Every row gives one point. Each table stands for the endless flat space through its points: a line for two points, a plane for three, and so on. Write the one point that lies in both, or say that there is none.

First:
[[-17, -7, -29, 2],
[-53, 17, -29, 18],
[-56, 11, -37, 23]]
Second:
[[-24, 24, -19, 4],
[-38, 8, -13, 12]]
They share: no point

First:
[[6, -16, 14, 31, -20, -31, 28, 10],
[42, 54, -51, 12, -63, -65, 50, 85],
[20, 2, -5, 10, -28, -43, 29, 36],
[16, 27, -72, 75, -42, -31, 31, 83],
[-2, 17, -24, 55, -45, -28, 36, 53]]
Second:
[[12, -3, -20, 28, -33, -44, 24, 48],
[4, -8, -22, 25, -39, -49, 19, 57]]
They share: [20, 2, -18, 31, -27, -39, 29, 39]

First:
[[-70, -35, 98, -59, 25, 29, 49, -2, -12, -17, 0, -7],
[25, 22, 9, -22, 97, -9, 48, 7, -21, -48, -55, 4],
[-59, -26, 66, -37, 37, -6, 33, -23, 6, -18, -19, 19],
[-68, -27, 52, -23, -5, 9, 23, -24, -8, -39, 28, 1],
[-104, -65, 72, -7, -11, -24, 21, -35, 30, 12, 8, 28]]
Second:
[[-53, -23, 58, -19, 35, 0, -13, -48, -8, -26, 8, -16],
[-41, -1, 4, 7, 61, -38, 39, -20, 36, -29, -19, 39],
[-40, -23, 49, -22, 21, 1, 14, -25, -19, -32, -2, -5]]
They share: [-38, -15, 31, -12, 33, -13, 28, -19, -1, -32, -10, 13]

First:
[[-4, 15, 9, -6, -31, -57, -12, -25, -44, 38, -28, -3, -25, 7, -62, 16, -34, -55],
[-28, 39, 33, 6, -39, -17, -16, 3, -16, 22, -4, 37, -37, -1, -30, -20, -10, -31],
[-6, 27, 21, -1, -35, -55, -9, -14, -30, 39, -13, 5, -20, -1, -53, 3, -28, -47]]
Second:
[[-2, 45, 40, -6, -51, -49, -58, 30, -49, 52, -25, 17, -4, -11, -35, -32, -22, -67],
[7, 24, 57, -16, -15, -52, -40, 8, -57, 34, 24, -3, -13, 24, -16, -6, 21, -37],
[-43, 47, 20, -9, -9, -36, -7, -21, -8, 32, 15, 11, -33, 42, -37, 30, -3, -20],
[-45, 56, 32, 3, -6, -38, -1, -34, -1, 29, -2, 4, -31, 46, -47, 30, -19, -34],
[-10, 53, 4, 14, -87, -1, 10, 6, -1, 24, 7, 53, -68, -43, -31, -32, -30, -15]]
They share: no point

First:
[[40, -34, -26, 17, -8, 3, 1, -35, 61, -10, 22, -46, 17, 53, 23, 52, 0, -30, 20, -17, 55, -14, 30, 8],
[19, 42, 2, -9, 72, -28, -1, 24, 50, -11, 1, -45, 36, -12, -22, 24, 17, -16, -4, -18, -1, 32, -7, 36],
[-10, 19, -31, 18, 69, -7, 40, -9, 59, -33, 0, -42, 28, 10, -15, 5, 6, -57, 17, -32, 18, 38, -31, 28],
[-8, 30, -28, 62, 40, -21, 49, -34, 41, 11, 23, -20, 2, 15, 6, -20, 7, -73, 45, 3, -6, 33, 3, -12],
[31, -14, -14, 37, 37, -34, 29, -11, 51, 10, 36, -58, 3, 41, 25, 46, -13, -73, 28, -3, 29, -1, -5, 10],
[-68, -14, -32, 37, 3, 33, 3, -46, -15, -17, -9, 12, -42, -18, -45, -30, -5, -51, -10, 40, 39, 10, 3, 39]]
Second:
[[34, 37, -45, -9, 22, -11, 30, -13, 12, -58, -11, 10, 24, -22, -58, -4, 24, -13, 2, -48, -29, 39, -31, -25],
[-12, 0, -16, 23, 2, 15, -1, -14, 37, -10, 3, -28, 3, 15, -5, 0, 26, -15, 40, 23, 26, 11, 26, 49],
[8, -7, -19, -6, 0, 27, -33, -7, 33, -19, 1, -46, -9, -4, -24, 8, 35, -11, 7, -5, 28, 19, 10, 18],
[-15, 22, -14, 20, 31, -22, 37, -19, 26, -20, 6, -1, 41, 12, -13, 0, 5, -24, 14, -1, 4, 21, -2, 30]]
They share: no point

First:
[[45, -15, 40, 19, -20, -38, -21, 20, -36, -5, -35, 35, 11, 7, 12, 20, -33, 8, -11, 26, 33, -22, 9, -40],
[10, -51, 36, 111, -59, 16, -8, 14, -66, 23, -52, 8, -13, 22, -5, -40, -38, 101, -18, -13, 20, 38, 6, -24],
[30, -36, 39, 80, -36, -28, -47, -23, -47, 25, -99, 38, 5, 49, -28, 48, -18, 41, -55, 19, 37, -3, 24, -37],
[65, 22, 1, -3, -29, -49, 18, 71, -65, -16, -45, 7, 16, -12, 14, -3, -69, 5, 7, 26, 11, -45, -17, -69],
[35, -25, 26, 59, -36, -20, -25, 10, -66, 13, -73, 21, 9, 23, -14, 14, -35, 44, -29, 16, 19, -4, -1, -46]]
Second:
[[-17, -3, 46, 13, -3, -36, 15, 31, -61, -38, -39, 20, 9, -9, 15, -14, -4, 90, -34, 20, 15, -27, 7, -24],
[21, -16, 64, 25, -18, -53, -8, 41, -49, 6, -36, 36, -6, 21, 25, -1, -22, 30, -10, 18, 22, -37, 19, -37],
[39, -27, 46, 63, -21, -34, -17, 25, -33, 10, -17, 32, -7, 15, 25, 20, -48, 12, -6, -8, 43, -25, 21, -30],
[83, -46, 49, 29, -79, -43, -23, -20, 5, 64, -96, 78, 29, 2, -1, 20, -57, 25, -29, 73, -3, -5, 28, -39],
[5, -10, 72, 5, -13, -59, -2, 45, -53, 2, -47, 41, -2, 21, 22, -13, -7, 49, -16, 31, 8, -43, 11, -34]]
They share: no point

First:
[[12, 7, -35, -47, -12, -28, 10, -14, 34, -14, 3, 37, 27, -38, -22, 44, 17, -27, 19, -4, -48, 1, -8, -13],
[2, -3, -39, -52, -16, -27, 8, -4, 36, -8, -1, 40, 22, -34, -22, 51, 9, -17, 17, -11, -58, -7, -6, -14],
[21, -3, -31, -25, -33, -32, 38, -22, 23, 8, 32, 40, 30, -9, -49, 53, 2, -21, 30, 11, -14, -23, -6, 1],
[52, 39, -29, -37, 13, -40, 8, -49, 31, -42, 20, 19, 44, -62, -19, 25, 46, -70, 22, 24, -18, 39, -18, -14]]
Second:
[[11, 21, -25, -9, -1, -35, 27, -18, 43, -2, -3, 49, 53, -50, -25, 34, 14, -17, 56, -34, -30, 36, 1, 6],
[44, 0, -103, -3, -74, -8, 49, -70, 48, 12, 25, 52, 77, -2, -7, 3, 51, -69, 5, -24, -60, 37, -93, -11],
[-12, 35, 43, -61, 35, -35, 15, -8, 22, -28, 0, 16, 2, -64, -52, 48, -4, -20, 33, 3, -26, -2, 68, 10],
[-28, 59, 61, -57, 45, -29, 16, 13, -2, -46, -12, 25, -8, -80, -37, 21, -10, -7, 38, 23, -13, -28, 94, 5],
[-43, 55, 3, -9, -9, 19, 39, 16, -15, -10, -41, 55, 27, -92, 11, -32, -36, -1, 38, 6, -44, -10, 39, -4]]
They share: no point

First:
[[-23, 14, -1, -20, 12, -13, -23, -34, -3, -50, 7, 19, 14, 36, 32, -12, 22, -4, 6, 22, 27, 5, 19, -58],
[-39, 11, 4, -16, 2, 37, -33, -18, -2, -33, -25, 46, -4, 13, 29, -23, 15, 36, 3, 37, 21, -33, 32, -15],
[-25, -1, 6, -18, 10, -3, -31, -20, -10, -37, 3, 34, 20, 11, 41, -31, 11, 4, -9, 31, 15, -17, 24, -41]]
Second:
[[-23, 20, -51, 30, -55, 28, -2, -54, 37, -43, -38, 18, -32, 56, 40, 8, 10, 48, 30, 12, 18, 21, -14, -2],
[-42, 17, -10, -24, -34, 0, -42, 20, -3, -27, -39, 7, -40, 43, 78, -43, 18, 13, 76, -11, 62, -29, 40, -49],
[-28, 1, 2, -58, 25, 15, -65, 26, -15, -68, -4, 36, 4, 37, 30, -59, 44, -17, -2, 39, 31, -39, 61, -55],
[-64, -7, 11, -51, 34, 20, -56, 28, -30, -63, -12, 34, 11, 26, 29, -72, 32, -30, 2, 55, 29, -50, 75, -76],
[-52, 4, -40, 8, -20, 42, -17, -28, 15, -65, -34, 27, -14, 52, 21, -26, 20, 13, 7, 48, 10, -3, 22, -31]]
They share: [-29, 8, 3, -18, 8, 7, -29, -24, -5, -40, -5, 33, 10, 20, 34, -22, 16, 12, 0, 30, 21, -15, 25, -38]

First:
[[56, 1, 28, 30, -35, -38, -11, -42, 27, -9, -13, -5, 21, -8, 50, 20, -10, 58, 8, 1, 24, -27, 3, -30],
[13, 6, 47, 50, -26, -46, -2, -53, 11, -15, 19, -8, 20, 37, 32, 6, -29, 38, 13, -27, 29, -26, 1, -32],
[-45, 12, 53, 62, -28, -22, 0, -39, 7, -43, 43, -18, 6, 87, 28, 6, -67, 6, 51, -59, 11, -20, -23, -32],
[28, 10, 37, 45, -34, -35, -6, -37, 11, -19, -13, 6, 31, 15, 61, 35, -21, 56, 16, -13, 18, -21, -15, -30]]
Second:
[[43, -2, 25, 83, -11, -40, 36, -39, 58, -30, -10, -34, 15, 40, 17, 8, -9, 53, -4, -13, 0, -29, -23, -65],
[-11, -17, 25, -2, -64, -16, -20, -15, 42, 3, 49, -24, 26, -10, 18, 41, -79, 14, 71, -7, 7, -19, 2, -29],
[27, -9, 22, 69, -18, -34, 36, -29, 64, -20, 3, -30, 25, 29, 8, 18, -23, 52, 8, -7, -1, -25, -23, -63],
[12, 6, -20, 15, -28, 21, 4, -33, 37, -55, 38, -11, 7, -32, 37, -17, -52, 19, 48, -5, 12, 17, -12, -44]]
They share: no point

First:
[[-37, 0, -8, -57, -1, 11, -7, 5, 0, 52, -13, 18, 11, -6, 5, -31, 23, 22, 11, -2, 26, -1, -3, -16],
[-31, 4, -36, 2, -7, 51, 48, 43, -24, 22, -13, -14, 4, -46, 20, -42, -2, -22, -17, 36, 18, -10, -26, 2],
[-52, 12, -26, 10, 3, 32, 48, 53, -17, 39, -24, 10, 12, -38, 39, -31, 14, -22, -29, 13, 13, -28, -17, 5]]
Second:
[[-50, 11, -63, -61, -7, 87, -26, -38, -77, 69, 13, -14, 7, 22, 45, 10, 21, -30, -17, 13, 4, -1, -10, -22],
[-12, -19, 9, -21, -17, 24, 1, 37, 17, -5, -2, 40, -7, -6, -40, -17, 34, 29, 41, 36, 57, 2, -49, 5],
[-40, -5, -21, -7, 7, 24, -5, -11, -49, 43, -48, -2, -49, -14, 2, -41, 64, -31, 55, 10, 25, -18, -47, -11],
[-55, 6, -55, -41, -9, 64, -21, -32, -66, 69, -16, -16, -19, 9, 35, -14, 43, -38, 10, 5, 3, -2, -19, -26],
[-42, 20, -19, -14, -16, -29, 36, 55, 10, 52, -53, -1, 18, -60, 19, -80, 14, 9, 13, -19, 18, 14, -11, -33]]
They share: no point

First:
[[4, -1, -58, 34, -14, 70, -48, 21, -16, 24, 3, 73, -18, 58, 8, -11, -52, 70, -65, 28, -29, 51, -10, 21],
[-6, -52, 28, -8, -16, -2, -1, 22, 27, 2, -48, -1, 70, -19, 60, -60, -49, 5, 18, -5, 9, -7, 25, 10],
[-22, -22, 13, -38, -9, 18, -27, 21, 40, 19, 7, 53, -23, 33, 23, -26, -36, -10, -96, -23, -8, 35, 2, 14],
[-3, -37, 1, -4, -23, 8, -8, 21, 26, 13, -40, 7, 60, -2, 55, -53, -44, 18, 10, -5, 6, 6, 12, 15],
[-9, -18, -14, -40, -36, -4, -11, 19, 60, 34, -26, 7, 41, 17, 60, -52, -26, -4, -17, -36, 17, 22, -6, 20],
[-14, -30, -37, 63, -21, 57, -9, 13, -42, -1, 8, 58, 22, 29, -21, 10, -29, 90, -33, 33, -62, 24, -19, 40]]
Second:
[[26, -5, 19, -29, -41, 35, -26, -35, -21, -8, -30, 11, -36, 55, -2, -66, -12, -23, 21, 31, -49, 9, 20, 40],
[23, -32, -10, -8, -28, 8, -36, -8, 0, -5, -6, 38, -24, 40, 7, -30, -35, 8, -18, -2, -40, 4, 11, 39],
[38, -47, -22, 18, -10, -4, -73, -10, -20, -13, 12, 68, -44, 52, -34, -35, -34, 30, -18, 9, -62, -1, -7, 18],
[-26, -5, -3, -29, -58, 48, -3, 6, 52, 17, -5, -10, 30, 38, 71, 12, -16, 20, -38, -33, 6, 36, -22, 39]]
They share: [5, -26, -12, -10, -36, 20, -30, 0, 20, 3, 0, 26, -4, 40, 27, -10, -29, 20, -30, -16, -24, 16, -7, 35]

First:
[[48, -46, -94, -52, -32, -48, 62, 76, 42, 47, -20, 27, 33, 69, 51, 11, 34, -3, -23, -5, 28, -62, 73, -25],
[59, 27, 22, -19, 20, -11, 43, -6, -15, 18, -30, 2, 37, -16, 65, 5, -47, 23, -28, 34, 12, 31, 14, 35],
[40, -45, -46, -59, -5, -29, 44, 45, 46, -2, 23, 52, 51, 5, -3, -28, -6, 6, 29, 30, 38, -29, 9, 46],
[55, -29, -72, -61, 45, 14, 66, 47, 102, 22, 11, 100, 53, -26, -17, -70, -17, -8, 9, 4, 59, -38, 39, 26],
[62, 22, 22, -23, 6, 5, 64, -9, 13, 6, -1, 19, 70, -20, 48, 19, -29, -4, 21, 16, 1, 28, -21, 74],
[58, -19, 3, -33, -20, -33, 44, 18, -9, 2, 12, 7, 55, 0, 42, 20, -21, 6, 29, 35, 8, 7, -33, 74]]
Second:
[[64, 23, -30, -10, 0, -59, 61, -17, -10, 3, -23, 28, 70, 18, 4, -4, -3, 55, 15, 74, 58, 4, 33, 47],
[40, 38, -6, -34, -24, -65, 82, 10, -4, 18, -14, 52, 61, 12, 34, -1, 6, 64, 3, 47, 49, 22, 18, 26],
[38, 15, -2, -46, -10, -45, 59, 19, 10, 9, -13, 26, 46, 14, 42, -8, -13, 45, -9, 36, 36, 12, 29, 19]]
They share: no point

First:
[[-22, -11, 23, -66, 41, 33, -49, 16, 48, 18, -4, -26, 13, 12, 31, -18, -25, 2, -45, 18, -22, 8, -2, -20],
[-7, 11, 30, -90, 25, 26, -34, 13, 74, -3, -24, -6, 48, 30, 5, 5, 1, 11, -3, -8, -10, 10, -33, -9],
[-47, 3, 58, -30, 19, 26, 30, 47, 40, -41, 4, 40, 98, 54, 7, 37, -25, 1, 27, -42, 48, 4, -13, 63],
[-33, -3, -22, -10, -7, 17, -22, -36, 30, -33, 37, -102, -5, -4, 23, -66, -23, -19, -49, 0, -33, -26, 4, -58],
[-86, 4, 17, 13, 6, 27, -6, 7, -16, -36, 38, -20, 28, 51, 50, 3, -6, 22, -41, 0, 41, -1, 19, 44],
[13, -45, 0, -30, 25, 7, 32, 12, 84, -35, 19, -72, 57, -38, -5, -46, -81, -61, -3, -46, -49, -30, 6, -64]]
Second:
[[-34, -4, 42, -14, 15, 32, 0, -18, 20, 1, 22, -46, 66, 33, -16, 3, -24, -35, -12, -21, 23, 6, -11, 10],
[-50, -3, 25, -22, -13, 24, -10, 24, 33, -31, -23, 14, 25, -3, 15, -47, -45, 11, -35, 21, -1, -1, -4, -10],
[4, 1, 68, -35, -10, 61, 15, -9, 1, 13, 38, -25, 60, 26, -32, 1, 16, -36, -35, -31, 20, 24, -16, 35],
[-70, -7, 13, -8, 5, 8, -16, 12, 41, -33, -27, -6, 35, 5, 19, -39, -65, 5, -19, 21, 5, -9, -2, -22]]
They share: no point

First:
[[-17, -35, -36, -8, 31, 4, 37, 36, -35, 43, -35, -8, -25, 38, -46, -2, -6, -8, 37, 21, 60, 80, 6, -5],
[25, 81, -34, 7, -51, -24, -15, 12, -42, -18, -13, -12, -47, 20, 23, 14, 4, -4, 11, -28, 36, 25, 30, -24],
[-2, -18, -28, -11, 9, 3, 33, 36, -24, 18, -22, 6, -5, 32, -40, -1, 1, -16, 35, 14, 48, 52, -15, -15],
[8, 48, -29, 15, -27, -15, 6, 26, -41, -2, -33, -7, -45, 29, -2, 22, -13, -10, 9, -12, 42, 38, 27, -10]]
Second:
[[47, 65, 4, 26, 39, -45, 48, 21, -11, 35, -26, 57, 18, -10, 27, 10, -1, 19, 9, 29, -24, 92, -25, -2],
[-1, 15, -35, 43, -42, -3, 14, 45, -16, 3, 5, 21, -42, -21, -28, 10, 18, -33, 43, 39, 47, 3, 7, 4],
[1, 44, -22, 25, -7, -30, 62, 56, -2, 14, -57, -13, -15, 21, 8, -6, -39, -7, 24, -5, 28, 73, 37, 20],
[-4, -11, -19, 0, -66, 49, -20, 36, -81, -52, -60, -1, -34, 64, -71, 3, -12, -16, 23, -16, 48, -35, 0, -13],
[59, 36, 19, -16, 16, -23, 17, 14, -38, 2, -13, 61, 8, 26, -19, 20, 3, 17, -11, 27, 9, 55, -52, -8],
[3, 0, -20, 7, -32, 20, 1, 43, -58, -17, -50, -5, -6, 61, -46, 9, -35, 1, 8, -25, 28, 10, -15, -15],
[-13, -12, -50, 31, -34, -23, 25, 76, 9, 31, 31, -26, -21, 14, -39, 25, -39, -25, 12, 3, 72, 29, -13, 2]]
They share: [6, 22, -19, 11, -19, -5, 24, 38, -27, -6, -33, 11, -17, 31, -24, 22, -15, -22, 13, 0, 38, 28, -3, -10]

First:
[[-93, 38, 136, 45, 15, 42, 27, 82, -62, 9, 1, 81, -25, 4, -3, 28, 42, -42, -57, -54, -42, -6, 20, 81],
[-24, 34, 39, 38, -24, 1, 45, 37, -50, -13, 50, 40, -13, -73, 25, -4, 1, -63, -10, 4, -82, -85, -3, 44],
[-60, 13, 47, 62, 26, 36, 17, 3, -53, -34, -24, 28, -49, -23, 9, 6, -6, -7, -7, -34, -55, -20, 43, 37],
[-82, 6, 73, 44, 38, 53, -3, 34, -63, -56, -74, 13, -68, 42, -16, 39, 21, 48, -14, -72, -15, 46, 54, 59],
[-20, 22, 25, -4, 6, -17, 27, 70, -49, -8, -20, 7, 24, -24, 58, -9, 17, 6, -16, -48, -77, -16, 16, 25],
[-4, -9, 14, 41, -16, 12, 18, 3, -25, -91, -61, -38, -88, 5, -61, 34, 43, 58, 23, -18, 32, 23, 18, 36],
[33, 5, -15, 18, -21, -41, 44, 19, -10, -28, -20, -24, -1, -59, 16, -23, 30, 8, 10, -4, -35, -31, 0, -4]]
Second:
[[-16, -28, -30, 35, -40, 11, -7, 1, 12, 13, -4, -31, -52, 0, 13, 23, 24, 5, 7, 38, -30, -13, -38, 84],
[-26, -39, 47, 68, -25, -17, 44, 36, -3, 7, -55, -34, -35, -21, 28, 19, 23, -48, 19, 1, -70, -14, -43, 53],
[-8, -6, 32, 67, -26, 9, 48, 20, 19, 14, -37, -60, -67, -14, 12, 37, 34, -38, 28, -2, -46, -12, -31, 49],
[4, 67, 36, 32, 6, 17, 62, 20, -21, -48, -3, -13, -61, -36, -14, 29, 62, 9, 38, -49, 23, -1, 47, -4],
[9, -16, 80, 78, -16, 7, 63, 7, -59, -37, -54, 13, -28, -68, -11, 35, 29, -50, 15, -56, -57, -33, 10, 4],
[4, 18, 47, 53, -43, 28, 68, -33, -69, -41, -16, 5, -44, -75, -8, 46, 65, -3, 22, -71, -4, -11, 14, -31],
[-46, -32, -42, -11, -11, -30, -25, 32, -28, -34, 20, 35, -1, -1, 23, -21, 30, 36, 2, 39, -8, -6, -7, 84]]
They share: [0, 4, 22, 39, -7, 7, 26, 14, -33, -37, -14, 12, -35, -35, -10, 20, 32, -5, 14, -18, -19, -21, 19, 36]
